Rows are points. A path goes straight from each point to the next, and from the last back to the first. The post is the endless flat space through its rows: a point in 2 columns, a line in 3, a plane in 4, and so on, so that a path can go around it. Count how often the path circles the post. Going back the other way cancels.
(in the rows, 128 means zero)

Post:
[[123 106 112]
 [105 148 177]]
Path (13 x 3):
[[ 97 118 149]
 [120 110 144]
 [150 133 150]
 [129 194 192]
 [ 89 143 112]
 [ 79 137 153]
 [ 88  78 137]
 [126  92 164]
 [142 125 143]
 [142 167 128]
 [161 155 128]
 [108 147 144]
 [ 62 152 149]]
Times around: 2

Post (10 x 11):
[[154 161  88  94 158 118 130 107 172 124 173]
 [125 142 101  82 156 153 123 171 170 134 135]
 [128 108 118  86 108 112 159 128  78 112  85]
 [115 122  92 160 141  71 118 137 113 113  56]
 [123 127  64 119  68 160 145  78 147 128  99]
 [137 160 138 127  88  88 159 156 200 156 133]
 [103 128 174 140  88  34  52 144 109 109 106]
 [141 148 168 136 157 127 118 131 143  66 191]
 [147 127 145 109 201 143 167 120 121 162 118]
 [150 183  86 159 124 139 174 114 114 161 133]]
Path:
[[142 115 136  95 112 140 118 141 114 163 117]
 [146 156  64 151 102 180 148  92 112 130 191]
 [102 176  95 160  92 105 111 142 173 123 142]
 [131 169  83 127 118  75 120 122 123 117 188]
 [131 122 118  89 117 126 146 137 106 157 125]
 [160 142 124 122 114 130 111 150 132  91 143]
 [184 176 124 128 154 166 137 138 114 147 115]
 [119 142 108 146 124 112  73 165 134 114 121]
 [149 102 156 113 120  91 184 104 128 125 150]
 [ 99 107 200 119 142  95 141 127 163 123 133]
 [105 188 162 128 135  63 116 141 129 109 104]
 [107  94 126 108 114 130  95 119 124 121  46]
 [159 102 138 104 104 114 106 137 150 121 101]
 [135 123 151  94 124 120 126 147 111 174 142]
 [118 133  47 135 125 109 152 103 164 109 168]
 [101 168  94 106  80 158 168 116 133 147 129]
 [125 172 110  84 163 117 142 146 147  83  95]
 [154 146  96  99 115 135 159  91 156 157 113]]
Times around: 2

Post, 17 rows:
[[161 133 152 123 113 219  92 172 178 134  84 139 183  91  97 135 104 133]
 [129 132 120 147 169 163 106 154  92  80 116 103  79 151  93 121 190 100]
 [122 123 142  87  76 180 143 165  98 123  96 164  99 140  69 106 119 129]
 [124 111 148  70 128 126 114 147 147  92 162 133 150 119 167 174 112  91]
 [126 137 116 144  76  63  87 156 130 116 164 117 172  81 249 189 154 176]
 [134 121 123 137 160 174 102 175 147 137 150 148 126 183 171  81 143 117]
 [116 131 150 160 146 135 142 134 104 125 112 163  73 102 113 153 142 137]
 [101 127 153  79 122 104 126 146 141 158 145 142 135 138  58 123 129 119]
 [127 143 132 107  87 144  51 112 159  92 191 167 168 138 134 181 172 128]
 [132 118  82  80 104 126 169 133 152  84 179 124 142 118 125 150  96 149]
 [137 114 118 109 103 167 136  95 108  83 131 146 174 114 120 120 153 114]
 [124 117 146 157  99 163 158 183 152 118 160 126 156 118 145 134 148 102]
 [108 113 118 119 117 100 111 165  58 124 191 161 154 105 125 197 139 122]
 [132 104 131 115 138 130 153 137 149 119 145 104 139 158 163 198 146 154]
 [136 123 136  97  96 153 125 104 132 137 170  92 133 109 133 174 113 139]
 [113 140 120 179 116 148 109 147 156 159 103 143 126 179  88 122 113  61]
 [103 133 182 106 125 123 115 154 117 114 143 124 134 151 102 133  82 160]]
Path:
[[117 151 133 153 138 155 147 185 104 141 135 158 168 132 119 129 132 137]
 [ 87 145 121 139 130 151 124  97 131 121 109 129 138 150 119 118 107 148]
 [ 98 113 129 102  74 129 113 178 101 100 151 103 141  99 109 164 136 145]
 [148  94 108 145 105 136 163 128 132 116 139 147  78 115 102 111 152 108]
 [157 127 161 125 111 158 135 154 147 162 125 193 116 166 100 145 125 136]
 [139 156 131 119 104 116 111 147 111 150 127 137 153 138 138 140 115 139]
 [126 146 124 101 124 200 118 118 127 120 158 135 173 120 123 131 121 126]
 [154 160 138 108 101 138  87 160 112 128 148 125 140 142 130 147 139 120]
 [154 144 163 125 100 163 107 174 113 126 113 146 136 113 109 154 131 139]]
Times around: 1

Post (17 x 18):
[[125 101 143 101 145 137 154 153 121 149 124 129 128 149 114 103 105 114]
 [ 53 126 130 132 144 160  95 112  98 122 144 157 128 137 107 129 116 127]
 [136 139 126 145  88 148 117 118 127 129 113 138 144 126 130 139 125 149]
 [128  92  98 129 159 116  88 101 140 134 108 120  77 123 142 133 140 124]
 [115 138 128 121 140  94 162 158 135 116 102 115 120 122  69  93 154 131]
 [122 125 134 139 159 142 142 116 139 100 115 124  99 127 106 136 128 171]
 [114 112 249 192 188  57 106 162 152 192 118 105 140 131 200  98  75 154]
 [136 148 132 127 161 133 120 152 130 153 104 150 129 111 118 138 127 161]
 [128 132 139 178 184 134 147 143 124 146 121  79 156 135  79  82 135 125]
 [119 140 110 164 165 123 138 143 128  86 118 147 141 107 136 139 127  97]
 [134 128 134 141 121 144 141 145  78 123  90 119 121 109 101 125 143 122]
 [135 116 148 132 145 123 126 133 134 135 122 135 118 131 102 164 168 136]
 [150 145 126 100 154 114 107 134 111 103 150 105 105  97 132 135 128 130]
 [161 152 139 187 103 119 145 102  88 152 136 136  86  98  73 116 103  71]
 [146 111 146 114 133 133 116 148 160 104 113 121 123  69  91 131 128 128]
 [164 134 151 162 145 129 114 102 118 123 125 181 158 103 118 103 133 143]
 [119 125 121 108 145 130 133  74 123 131 102 139 133 104 126 152 132 126]]
Path:
[[151 131 175 158 167 149 106 112 114 158 105 107 120 107 100 110 156 124]
 [118 104 144 123 167 114 110 126 140  99 110  93 135 130 131  90 133 128]
 [112  88 143 136 123 101 127  88 115 133  88 168 132 131  86 101 108 105]
 [144 140 115 178 162 106 149 158 134  96 111  78 109 111 131 134  80 128]
 [147 126 164 112 146 120  77 115 126 114 101 110  99 129 140 140 120 190]
 [120 110 125 151 181 176 151 132 151 100 108 104 107 127  90  83 120 107]
 [121 134 168 167 129 110 163 175 142 119 117 148  97 121  83 118 165 145]
 [140 141 138 136 131 133 148 121 117 129 106 123 140  90 120 132 120 134]
 [110 132 146 150  94 120 128 153 122 129  86 113  88 107 133 150 159 123]
 [151 115 138 105 155 159 100 106  99 131  95 157 133 127 130 133 143 115]
 [156 141  91 137 151 119 127 118 118 112 140 111 132 157 111 101 101 120]
 [111 151 134 148 209 114 139 119 108 125 159 144 154 111 130 169 115 127]
 [111 116 124 155 156 126 147 193 160 112 146 132 143 109  95 146 149 115]
 [121  98 151 148 170 147 125 142 105 142 124 153 108 112 114 123 139  92]
 [116 128 149 124 152  94 124 114 112 119 114 121 101 148 115 112 168 128]
 [117 146 107  98 167  95 127 164 128 134  77 109 127 115 139 169 123  93]
 [ 68 136 143 149 136 125 102 103 118 114 131 102  97 109  95 126 122  96]
 [116 147 114 186 118 150 113  97  79 137 160 122  55 129 104 153 147  68]
 [129 164 193 174 126 115 149 145  78 134 180 149 146  95 132 140 121 122]
 [119 154 146 132 127 114 153 139 143 139 140 130 113 119 135 167 153 120]]
Times around: 1

Post, 17 rows:
[[154 118 154 100 129 115 149 172 124 109 129 131  71 118 129  97 143 125]
 [151 104 137 198 101 157  89 119 110 143 133 162 135 106 131 104 156 114]
 [128 126 145 118 166  84 126 133 146 163 112 131 128  76  83 154 112 130]
 [155 112 122 112 134 102 150 157 101 163 181 150 134 123 112 139 142 126]
 [ 88 112  90 144 142 124 158 152 111 124 189  82 159 181 111 129  91  94]
 [173 119 146 131 133 117 155 129 133 150  99 146 100 161 116 127 106 164]
 [133 123 132 107  70 113 169 125  77 121 148 158 144 122 138 122 134  87]
 [195 113 133 194  56 249  65 136  85 165  92 161 117  90 116 160 106 121]
 [132 130 191 105 119 103 124 142 106 154 136 103 157 161 124 128 136 115]
 [175 126 114  94 118 128 202 115 125 124 151  96 144 100  91 134 155 116]
 [121 132 111  72 126 148 138 112 112 118 140 127 115 159 107 124 156 108]
 [123 118 138 132 133 134  94 148 135  86 115 102 115 157 116 176 150 221]
 [139 125 147 116 171 138 153 130 101 129 155 134 130 124 154 108 106 149]
 [126 142  83 127 170 130 146 152 181 136 181  77 137 179 185 182  86 137]
 [138 127 157 109 126 143 158 166 151 124 116 172 136 136 113  98 140 152]
 [140 115 125  91 105 117 119 121 142 131 148 123 124 108 101  89 120 157]
 [153 152 109 103 112  93 159 146  86 150 113 114 163 123 116  93 156 123]]
Path (15 x 18):
[[162 148 144 120 111 130 145 115  62 160 141 115 134 107 113 137 133 152]
 [152 150 116 112 176 134 143  96 113 131 141 139  74 117 121 145 109 129]
 [141 145 137  43 126 144 110  97  87 136 137 130 136 140 128  99 104 111]
 [133  94 122 126 145  94 101 139 111 146 134 138 137 172 158 110 158 135]
 [143 111 104 139 126 149 139 132 150 134 150 111 126 147  93 124 149 183]
 [148 145 164 109 132 136 194 140 141 143 168 157 133 101 110 135 169 136]
 [152 143  98 121 149 127 109 112 121 118 152 146 131 105 131 105 162 125]
 [137 121 138 108 145 159 129 129 141 114 137 129 141 119 133 139 137 141]
 [135  81 154 111 108  94 145 173  69 139 188 156 111 101 131 136 147 129]
 [148 148 121 101 118 139 199 153 117 157 127 146 162 112 108 126 112 132]
 [144 102 146 144 108 136 125 166 122 178 136 116 123 125  79 108 131 163]
 [111 142 163 126  99 122 168 143 115 123 174 180 140  76 122  79  91 109]
 [157 132 155  83  93 115 103 128 140 135 143 129 145 115 117 111  97  88]
 [135 128 116  86 137 158 116 144 146 130 103 113 120 159 153 135 132 115]
 [160 109 124 171 115 149 141 147 123 151 107 107 138 124 166  59 147 119]]
Times around: 3

Post, 17 rows:
[[172 100 143 131  95 152 114 127 119 133 134 152 127 106 149 129 136  90]
 [101 125 112 134  79 140 121 129 130 136 132 103 131 141 170 136 121 120]
 [106 132 112 113 109 109 116 164 171 131 129  87 160 125 149  67 144  90]
 [131 151 124 104 134  66 150  84 116 110 145 124 143  95 143 140 146 135]
 [136 109 147 139 151 129 134 116 145 156 129 114 140  91  56 139 139  76]
 [110 101 136 128  89 134 138 162 144 120 157 102 166 144 131 113 156 122]
 [138 122 120 123  97  90 132  91 137 174 155  96 181 130 124 109 170 119]
 [126 147 122 155 127 126  76 147  99 156 142 150 132 124  75 147 134 111]
 [119 150 135 107 118 155 127 122 102 155 141 121 150 158 129  85 124 162]
 [125 146 120 147  77 149 149 123 161 113 125 204 156 108  82 165 157 127]
 [111 107 105 136 183 105 107 137 103 153  91 108 160 148 134 103 124 156]
 [132 103 151 162 120 191  72 171 109 122 147 100 166 124 172  92  90 122]
 [137 118 112 132 135  79 142  99 131 155 148  98 132 147 122 100 123 122]
 [150 162  90 105 135 112 125 119 120 106 147 112 159 139 111 145 162  97]
 [ 74 178 112 144 112 129 123 123  83 149 179 150 143 153 133 122 118 102]
 [134 130 154 162 139 156 157  98 101 102 118 114  96 109 148 135 157 152]
 [ 76 124 166 118 119 155 112 118 163 113 117 124 131 154 143  92 136 113]]
Path:
[[140 138 130  95 123 218 145  90 133 163 150 139  93 150 111  93 131  53]
 [ 83 145 139 188 187 141 127 139 104 128 167 168 166 113 109 124 120 111]
 [114 160 132 120  86 130 163 133 128 177 128 104 163 153 127 103 160 148]
 [161 118 125 113 107  83  83 163 114 173 162 127 164 149  85  78 113 121]
 [134  60 163  89 155 156  85 171 114  61  93  35 135 113 163 101 133 102]
 [143 150  85 121  88  83 128 149 123 110 155 142 152  65 105 188 167 129]
 [115 164 117 137 152 115 121 113 175 111 134 164 181  99  70 173 157 176]
 [187 147 136  86 135 163 115 116 121  98 136 117 181 136 136 136 136 103]
 [136 125 144 139 141 138 132 132 126 143 109 143 132 144 109  64 129 105]
 [155 166  52 127  90  94 113 110 122 112 117 111 189  92 145 128 108 183]
 [103 124 127 111  90 161 150 128 162 141 143 150 201 129 114 104 158 143]
 [116 138 140 130  54  73  76 116 136 180 198 145 194 101 141 129 122 136]
 [176 174  66 111 137 145 134 132 121 170 124 120 158 147  99 157 142  51]
 [127 128 124 111 110 120 115 138 161 137 125 103 213 137 160  47 124 140]
 [112 152 155 130 133 149 118  65  99  80 126 161  81 139 116 155 103 147]
 [121  73 118 142  87  97 134 189 101 145 174 139 115 138 129 111 161 108]
 [113 135  93 178 139 163 170 155 126 154 157  77 123 149  91 137  78 174]
 [136 108 132 108 153 149 133 209  96 111 133  84 146  81 138 138 118  76]
 [173 105 127 128  67 139 122 146 125 126 121  51 162 118 175 107 182 113]
 [179 118  93 169 113 140 118 143  58 133 158  50 152 120 144 119 150 140]
 [135 121 148 131 114 120  91  90 111 113 172 105 135 107 137 124 153 141]
 [160 196  93 151 133 154 136 133  77 109 192 144 169  77 120 165 150  69]
 [161 150  98 172 145 177 144 153 129  97 154 113 181 139 124 131 119 101]
 [163 129 124 116  82 135 116  74 152 154  63 158 162 132 116 140 147 106]
 [161  87 151  97  54  81 163  70 115 144 187 140 142  94 117 105 145 104]
 [244  82 163 119 116 167 132  62 135 135 156 144 145 119 125  68 146 152]
 [156 127 184 114 137 129 143  99  90 129 187 175 117  91 102 156 145 100]
 [ 59 115 167 121 152 194 117 109  96 141 108 137 122 161 195 113 136  68]
 [138 118  95 116 117 136 120  88 151 159 146 159 142 153 134 119 121  93]]
Times around: 5

Post:
[[150 178  93 114  82  83 109 107  80 150  60 113 136  82 122 150 138 146]
 [142  84 108  96 142 111 175 130 106 144 150 165 123 131 144 117 124  79]
 [129 135 126  68 139 122 142 124 120  79 136 137 146 101 169 138  83 137]
 [173 107 102 108  87 125  89 113 149 143 133 131 126  91 125 117  92 175]
 [157 125 131 126 118 193 143 133 125 127 137  93 157 130 128 159  94  93]
 [144 101 116 135 143 151 104  96 146 158 126  84 158 122 156  87 105 160]
 [102 127 128 126 116 142 108 109 139 123 130 105 121 117 158 103 151  96]
 [168 126 134  59  74 126  93 114  97 131 154 116 148 115 159 140 118 123]
 [145 111 122 133 186  72 101  98 142 146  96 172  76 102 165 159 107 117]
 [110 124 119  89 123 152 110 149 162 112 120 103 136 124 107 105  97 114]
 [143 127  93  98 118 145 146 153 140 141  94 143  98 144  76 114 167 143]
 [116  88 128 157 127 143 141 142 132 170 119  76  92 150 158 145 133 118]
 [152 106 107 129 120 121 104 108 141 129 106  60  99 123 194 142 102 127]
 [159 165 124 154 127 121 137 150 163 154 104 118 123 136 125 123 160 115]
 [163 121 139 124 147 130 101 124 153  94 127 147 164  90 133  95 110 141]
 [161 144 130 101 110  93 143 123 154 115 119 176 143 119  84 130 152 139]
 [132 123 135 141 140 144  80 114 143 138 158 112  95 114  70 113 149 123]]
Path (29 x 18):
[[144 182  53  87 139 120 153 136 116 183 118 161 143  87  35 114 145 179]
 [116 137 106 114 122 129 163 166  71 160 134 183 164 113  80 146 144 144]
 [151 135 105 108 133 149 119 115  73 138 152 149 122 109 137 138 117  96]
 [148  97 104 102 106 118 143 106  77 122 163 103 149 108 145 123  58 141]
 [180 143 111 164 163 167  64 135 205 138 122  78 129 153 145 121 119 157]
 [140 135  93 106 119 139 118 114  74 114 114 109  93  99 116 164 193 140]
 [125  72 137  79 111 169 118  96  93 102 157  80 135 120 171 132 123 139]
 [135 115 128 134 163 126 130 126 151 129 103 113  91 104 172  97 116 122]
 [159 108 153 108 127 116 128 122 100  96 135  86 143 127 174 136 107 163]
 [ 95 137 106  96  97 109 128 107 111 152 108  94 169 151 163 128 105 169]
 [153 136 124 141  95 114  79 114 156 149 111 101 150 138 154 125 173  98]
 [ 76 133 126 155 137 194  81 140 206 133 143  74 140 116 170  89  68 119]
 [125 120 138 102  95 167 194 152 122 172 125 101 181 186 139 123 118 145]
 [132 148 132 100 144 133 143 116 181 103 127 161 144 136 186  90 126  58]
 [111 116  76 142 129 101 100 106 131 132 125 109  66 125 144 120 120 193]
 [137 162 124  83 135  77 130  98  82 107 117 140 131 111  74 180 160 177]
 [121 102 121 100 115 147 137 125 139 105  68 149 154  80 167 145 126 176]
 [125 122 139  94 127  95 112 100 105 172 136  98 117 128 116 122 141 114]
 [177 119 128  22 125 128 209 126  59  50 138 140 188 123 155  93 106 143]
 [198 140 127 165 141 156 131  84 126  97 132  89  92 158 223 148 183 147]
 [148 134 130 138 156 153  98 107 171 122 147 110 116 156 124 115 170 130]
 [140 144 120  94  93 168  99 122 124 173 118  92 176 127 163 127 153 172]
 [190 166 124 116 154  91  80 126 193  89  93 209 130  51  81  81 141 131]
 [130 126 135 152 113  78 160 143 221  95 108  94 113 109 151 117 158 103]
 [123 156 101 135 144  89 115  86 121 131  91 175  97  68  91 171 127 165]
 [131 138 111 127 145 118  96 124 156 145 115  74 178 161 130 128 101 154]
 [223 187 143 133 116 152 100 127 188  99 124 104 127 157 124 152 152 117]
 [181 171 118  89  69  96 149 140 128 106 121 170 123  87  94 162 102 133]
 [117 119 101 117 162 106 132 155 152  84  79 110  53  74 107 131  92 126]]
Times around: 1
